Rows are points. Any point is a mix of the corners, with weights that add up to 1. It lies inside the corners' shape when no weight is negative. Is each point inside? If not, which corners have a negative weight?
(in the rows, 128 means zero)

Corners:
(1): [191  16 140]
(2): [137  63 158]
(3): [164 200 140]
(4): [119 176  82]
Points:
[136 173 105] => inside
[154 174 115] => outside (2)
[140  73 154] => inside
[172  72 122] => outside (2)
[159 186 135] => inside

Corners:
(1): [ 67 152 119 191 124 127 158 104]
(2): [106 124 138 171  51 133 144 153]
(3): [151 156 105 214 122 121 158 107]
(4): [126 186  94 126 109  86 135 127]
(5): [166  89 140 107 106 160 187 143]
(6): [180 148  96  77 134 124 121  59]
(7): [144 123 152 100 130 148 129 131]
(8): [  7 125 215 116 139  47 140 166]
(9): [154 102  73 123 132 110 134 145]
Points:
[149 132 119 112 109 120 141 124] => outside (1)
[126 110 124 130 119 120 145 136] => outside (4)
[ 94 137 126 164 108 123 151 124] => inside
[133 138 110 165  89 133 149 142] => outside (6, 8)
[149 148 108 106 123 115 132  97] => inside
[ 86 120 162 125 124 101 154 145] => inside
[ 89 158 133 150 103  98 147 126] => outside (7, 9)
[110 132 115 150 124 122 146 124] => inside

Corners:
(1): [144  72  63 153 184  94 110 171 147 124 147 141  92 140]
(2): [172 117 139 142 141 159 129  85 114 135 159 123 139  61]
(3): [170 209 150  73 181 117 110  52 123 153 156 154 131 109]
(4): [ 85 100  58 150 143 129  94 193  65 159 114 184 125 145]
(5): [126 215 161 137 115 151 192 143 171 173  76  87 159  58]
(6): [ 91 142 159 116 111 127 110 142 101  80  83 140 135 198]
(7): [168  65 162  85  97 170 155  65 169 100 125 176  42  57]
(8): [ 78 157  96 190 181 123 122 175 114  82  86 140  97 185]
(9): [140 111 162 116  97 153 181 249  38 127  71 125 115 132]
(10): [118 153 108 198 126 187 170 196 148  94 117  58  47 137]
(11): [108 204 105  99 193 175 116 111 143 134  71  86 159  75]
(12): [178 159 130  74  77 190 161 163 165 110  54 170  97  53]
(13): [119 111  76 136 113  92 158 168  75  91 147 155  74 159]
(14): [143 159 121 131 150 103 115 102 142 124 100 125 101  74]
(15): [143 168  84  88 172 129 105  59 139 128  35 128 140 161]
Points:
[130 140 104 116 164 108 130 117 125 135 113 144 109 109] => outside (2, 6, 10, 12)
[123 125 111 132 144 126 135 145 104 116 120 137 108 145] => outside (12, 14)
[113 152 108 135 131 134 145 183 111 127  94 130 131 105] => outside (3, 7, 10, 15)
[129 122 113 116 118 144 144 153 132 114  84 137  95 114] => outside (2, 3, 8)
[128 138 108 137 131 149 155 166 135 122  85 122  94 110] => outside (2, 3, 6)
[120 161 141 133 138 161 140 129 121 123  88 111 129 129] => outside (1, 12, 13, 14)
[142 146 126 111 132 135 132 125 122 126  99 134 117 110] => outside (8)
[103 131 124 144 119 148 149 176  92 105  91 117 110 154] => outside (1, 3, 12, 14)
[129 137 110 128 153 136 122 132 113 115 111 143 107 130] => outside (5)

Corners:
(1): [ 92 218  85 107 100 144 191  95  84 156 141 124 160 135 166 116 110 249
  84 192]
(2): [171 126 145 143 176 148 164 132 108  91 155  36 117 124 159 141 224 109
 215  98]
(3): [ 56 168  97  95  51 130 190 145 171 166 147 173  98 200 154  97  93 190
  57 181]
(4): [164 123 165 137 103 168 116  70 148  73 124  74 151 113 140 100 124 122
 138  83]
(5): [123 113 150 145  85  97 105 152  87 166 118 145 105 172  88 164  87 122
  49  63]
(6): [117 189 117  97  75  91 175  56 111 154 203  57 160 114 221 130  86 146
 134 213]
(7): [159 109 127 149 152 124 112 145 159 131  90  58 165 116  79 102 181 112
 148 111]
(8): [187 144 141  37 123 109 195  57  44 116 196  62 137 130 199  96  80 115
 197 200]
(9): [178  71 148 226 173 151 126 174 151 112 118  80 115  74 123 113 203 120
 114 139]
(10): [102  92  87 191 176 126 129 136 138  93 122 129 122 155 100 131 105 151
 150  68]
(11): [143 125 184 107 157  80 249 105  72 112 180 135 192 131 169  82  68  55
 181 109]
(12): [156 127 131 165 162 164 126  98 190 135 147 144  93  74  81 148 208 140
 148 116]
(13): [162  83 139 169 156 101 107 105 156 144  67 137 144 178  95 127 177 141
 137  82]
(14): [138 175 207 162 164 152 118 116 150  93  93  87  89 172 128 130 132 106
 143 135]
(15): [104 213  72  67 112  82 246  71  87 153 134  77 137 112 232  60  59 127
 152 163]
(16): [123 126 148 122 153 119  64 170 158 105 115 181 135 142 117 130 142 134
 138 114]
(17): [ 86 151 105 120 132 177  68 132 150 172 127 150 173 157 145 157 134 171
  81 157]
(18): [ 61  56 151 109 146 142 113 145 110  87  85 111 136 120  67 134 199 116
 132 102]
(19): [104 184 100 117  87 165 140 137 107 107 112 175 156 167 136 152  72 129
  91 176]
(20): [ 84 107  76  95 138 122 153 141 157  74 104 158 161 169  87 157  97 120
  41 135]
(21): [152 172 128 150 178 110 101  60  88 104 169  85 100  84 132  39 197  97
 175 165]
Points:
[141 129 130 147 135 130 134 123 135 121 130 112 140 140 124 125 134 134
 123 127] => outside (15, 18)
[126 133 133 146 140 135 127 123 141 118 122 117 132 132 124 121 146 132
 122 124] => outside (8)
[105 133  97 135 129 123 124 136 137 146 112 133 135 139 118 131 146 151
  99 127] => outside (4, 8, 11, 14)
[136 110 110 135 148 107 150 121 121 110 117 113 159 145 116 107 155 137
 143 138] => outside (4, 5, 12, 14, 15, 17)

Corners:
(1): [197 145 108 110 121 126 119 119 118 164 118 109 141 128 132 109 109 172
 146 115]
(2): [114 149 122 133 115 117 128 120 131 153 137 111 130 153 148 124 123 116
 139 146]
(3): [143 134 123 119 141 155  69  78 103 142 116 103 143 129 128 134 142 133
 109  72]
(4): [109  94 126 222 127  95 144 154 102 121 145 130 119 123 132  99 146 130
 143 141]
(5): [164 119 147 128 140 126 116 146  84 144 112 113 140 122 116 126 124 121
 152 143]
(6): [105 146  89 109 115 142 100 150 134 134 134 148  77 152 137 111 138 113
 143 151]
(7): [114 133 129 125 123 156 126 144 131 131 130 139 117  99 130 104 137 111
 103 132]
(8): [ 99 112 116 111 130 156 129 128 119 147 123 129 132 113 145 123 104 119
 121 151]
(9): [184 138 117 111 116 125 113 108  88 145 117  92 145 139 139 151 128 203
  92 120]
(10): [152 129 109 147 185 168 119 149 154 115 110 222  89 106 100 138 109  94
 124 111]
(11): [141 142 112 119 135  93  89 148 121 133 122 111 140 117  74 138 126 123
 103 126]
(12): [107 122  94 121 140 145 129 112 132 115 113 136 126 123  64 122 107 131
 122 132]
(13): [103 131 122 111 128 150 124 103  75 159 135 117 130 105 144 151 144 125
 126 139]
(14): [103 109 123 118 126 151 130 126 145 106 134 130 142 103 127 114 124 122
 110  84]
(15): [115 140 117 120 124 104 138 128 110 145 116 108 111 124 152 110 121 141
 136 150]
(16): [103 137  99 132 119 138 128  74 125 111 140 107 137 108 149 118 120 124
 144 140]
(17): [121 129 101 117 144 132 130 126 108 133 136 109 116 135 127 117 142 111
 126 146]
(18): [126 121 113 121 140 145 116 134 129 128 139 122  89 125 120 123 117 110
 143 137]
(19): [249 125 120 105 121  83 112  87 117 156 118 124 132 125 139 106 106 122
 106 124]
(20): [111 126  93 163 135 153 137 127 118 123  96 123 110 115 131 132 140 126
 118 116]
(21): [118 145 110 153 121 140 114 140  76 120 127 125 135 114 108 110 107 130
 145 113]
Points:
[106 127 116 131 126 133 118 122 110 132 127 118 131 118 125 119 130 116
 123 131] => outside (1, 9, 10, 18)
[141 126 117 130 137 130 120 128 110 136 118 122 128 115 118 123 123 133
 121 122] => outside (2, 6, 16)
[148 135 117 120 135 134 117 118 114 139 116 124 135 118 124 127 121 132
 121 119] => outside (4, 6, 18)
[142 135 116 110 135 131 110 126 113 143 123 128 123 126 119 120 115 117
 134 126] => outside (4, 7, 9, 16, 20)
[128 130 113 127 123 130 119 120 111 136 128 111 127 126 132 120 128 133
 127 129] => outside (10)
[155 133 108 130 137 129 114 110 127 132 123 133 124 115 136 124 133 136
 116 114] => outside (2, 5, 8, 12, 18, 21)
[132 126 121 131 133 128 120 124 115 134 128 124 131 116 121 118 120 119
 130 129] => outside (6, 9, 20)

Corners:
(1): [ 91  88 172  80 175 249 191  51 141 147 138  72 199 178  72 168 222 135
 186 219]
(2): [154  48 136  89 176 131 143  59 155 161 165 113 199 184 197 120  81 112
 175 138]
(3): [136  85  71 131  85 176 153  79 122 132 128 136 129 121 171 160  91 186
 114  87]
(4): [137 141  54 137  99 107 161 153 205 147 215 155 130 122 137 211 117 202
 106  89]
(5): [ 17 110 178 138 118 127  92 132 189  53 118 160 101 164  73  49 157 129
 136 155]
(6): [153 150  74 116 155 106  88  16  94 209  88 196  82  66  38  57 218 143
 105  55]
(7): [ 84 129 107 182  73  18 205 194  83  22 200 122 116  89 104 149 186 105
  85 138]
(8): [ 61 124 173 214  78 116 105  77  79 120  96 103 139  79 155 148 210 215
 150  92]
(9): [173 150 120 135  12 173 194 133 129 210  13 118 189 149 124 154 114 246
  81 130]
(10): [111 186 137  89 161  85 160  49 126 125  86 182 117 119 178  57 117 123
  97 202]
(11): [135  38 135 118  53  95 167  88  51  90 126  49 136  68  67  91 102 209
 156  87]
(12): [105 130 135 163 104  81 129 130 155 123 120  56 130 103  96 181 139 154
  84  88]
(13): [119 111 158 199 113  46 175 116 112 124 113 127 130 148  55 154 140 236
 106  95]
(14): [ 33 150 112 131  86 119 146 123 153  91 219 115 156  80 112 214 137 152
 101  75]
(15): [140  86 168 148 142  93 110  82 134 131 163 143 108  85 112 132  96 103
 172 101]
(16): [158 129 157  50 128 100 151  59 141 131 112  93 123 162 154 124 110 183
 115  71]
(17): [ 63 151  63 210 156  52 229 199  63 157 114 175 128 111  96 102 128 163
 126  83]
(18): [111 152 214 235 128 199 120 183 116 113 174 127 165 201  55  97 139 176
 131 108]
(19): [116 144 143  67  47  71 189  50  82 163 123  82 107 146  45 135 188 179
  76 182]
(20): [129 164  52  55  97 104  83  33 209 119 125 139 144 165 140  61  88  96
 202  10]
(21): [132 101 140 125 220 137 113 115   9 140  96 147 155 142 101 110 152 183
 173 126]
Points:
[113 130 137 141 120 115 141  87 116 139 122 126 143 126 118 129 144 158
 132 105] => outside (4, 5, 11)
[131 116 129 149 113 118 175 109  97 156 119 118 145 126  99 149 151 186
 115 139] => outside (5, 14, 16, 20)
[ 99 121 133 149 114  98 149 118 131 114 134 135 128 132  98 123 139 163
 125 113] => inside
[103 123 133 123 110 113 147  96 126 125 143 114 143 126 117 143 139 162
 123 108] => inside
[116 137 121 125 130 112 145  98 117 135 114 135 138 148 115 116 149 161
 128 117] => outside (11, 14, 15)
[ 72  93 126 133 124  93 170 104  93  81 129 101 146 108 134 123 125 161
 146 113] => outside (4, 6, 9, 15, 18, 19)
[109 125 136 151 128 120 143 108 102 123 116 129 138 120  97 121 157 163
 131 106] => outside (2, 4, 19)
[114 118 127 119 121 120 164 114 124 123 145 127 144 151 109 131 124 165
 136 126] => outside (6, 8, 12)
[107 120 123 121  90 103 170  99 126 114 143  96 152 127 137 130 116 140
 136 110] => outside (4, 5, 6, 13, 21)

Corners:
(1): [118  92  38 123 128 102 123 163 136  85 147 118 153  29 142  59  80  64
 131 143]
(2): [140 113 134 129 133 114 155 190 112 164 125 132  99 148 120 188 192 123
  94 136]
(3): [157 162 136 141 124 115 136 116  97  81 127 151 106 154 142 144 106 135
 114 175]
(4): [ 80 177 131 118 100 139 102 119 157 123  95 165  90 142 134 115 123 163
 142 102]
(5): [135 134 105 108 137 118 125 112 117 110 140 130 119 128 112 158 164  84
 127 123]
(6): [143 152 119 135 119  55 174 163 102  87 127 151  82 143 129 119  81 127
 131 107]
(7): [151 114 125 143 149  91 166 125  92 100 116 150  79 152 114 107 151 159
  65 117]
(8): [169 116 148 100 133 147 157 152  87 186  98 129 100 137 150 152 146 112
 166 123]
(9): [172  35 113  81  93 128 142 128 137 141 174 126 111 120  84 114 122 119
 147 140]
(10): [141 170 123 115  67 141 161 153 141 173 148 147 146 139 121 119  96 164
 113 110]
(11): [120  92 122  35  87 174  64 146 143 192 101 108 249 101 100 125 137  21
 145 154]
(12): [148 132  73  83 136  77 116 162 107 127 131 120 139  83 134 109  90 118
 137 126]
(13): [162 175 137 166 128 114 155 129 129  64 130 112 187 130 155  78 139 177
 110 132]
(14): [157 103 141 117  39 132  59 122 146  79 106 127 190 124 121 157 219 122
 119 131]
(15): [126 155 126 152 148  96 141 110 169  97 120 114 117 151 169 163 117 160
 141  99]
(16): [112 149 132 102 118 146  94 146 112 149 105 131  91 101  94 155 109  86
 157 118]
(17): [140 126  56 121 129 112 124 192 139 102 152 124 140 138 119 146  83 137
 149  92]
(18): [146  84 138 139 113 135 146 147 103  88 135 192 194 133  94 173 141  98
 119 115]
(19): [111 142 104  87 130 124 180 117 124  96 110 111  90 144 152 143  92 154
 125 144]
(20): [ 90 134 142  77  98 148  62 138 111 106 112 218 108  97 144 120 141 117
  87  94]
(21): [ 66 163 107 109 136 153  85 147  86 192 121 114 136 125 161 113 114  96
 147 110]
Points:
[135 128 121 116 125 121 130 137 113 122 122 137 113 126 119 134 131 118
 123 123] => inside
[122 133 110 111 119 118 123 147 119 123 120 142 123 122 130 133 120 114
 124 118] => outside (9, 13)
[140 122 111 117 115 110 133 141 131 101 132 140 136 121 122 129 120 125
 121 126] => outside (8, 21)
[127 143 116 116 114 121 121 144 128 120 122 137 134 123 135 138 127 121
 130 120] => outside (7, 9)
[131 132 122 110 111 123 127 149 125 124 121 139 135 131 129 131 126 135
 126 111] => outside (1, 3, 5)
[135 117 142  98  93 162 116 125 117 132 121 161 158 143 118 126 152 128
 108 126] => outside (1, 2, 6, 12, 15, 16)
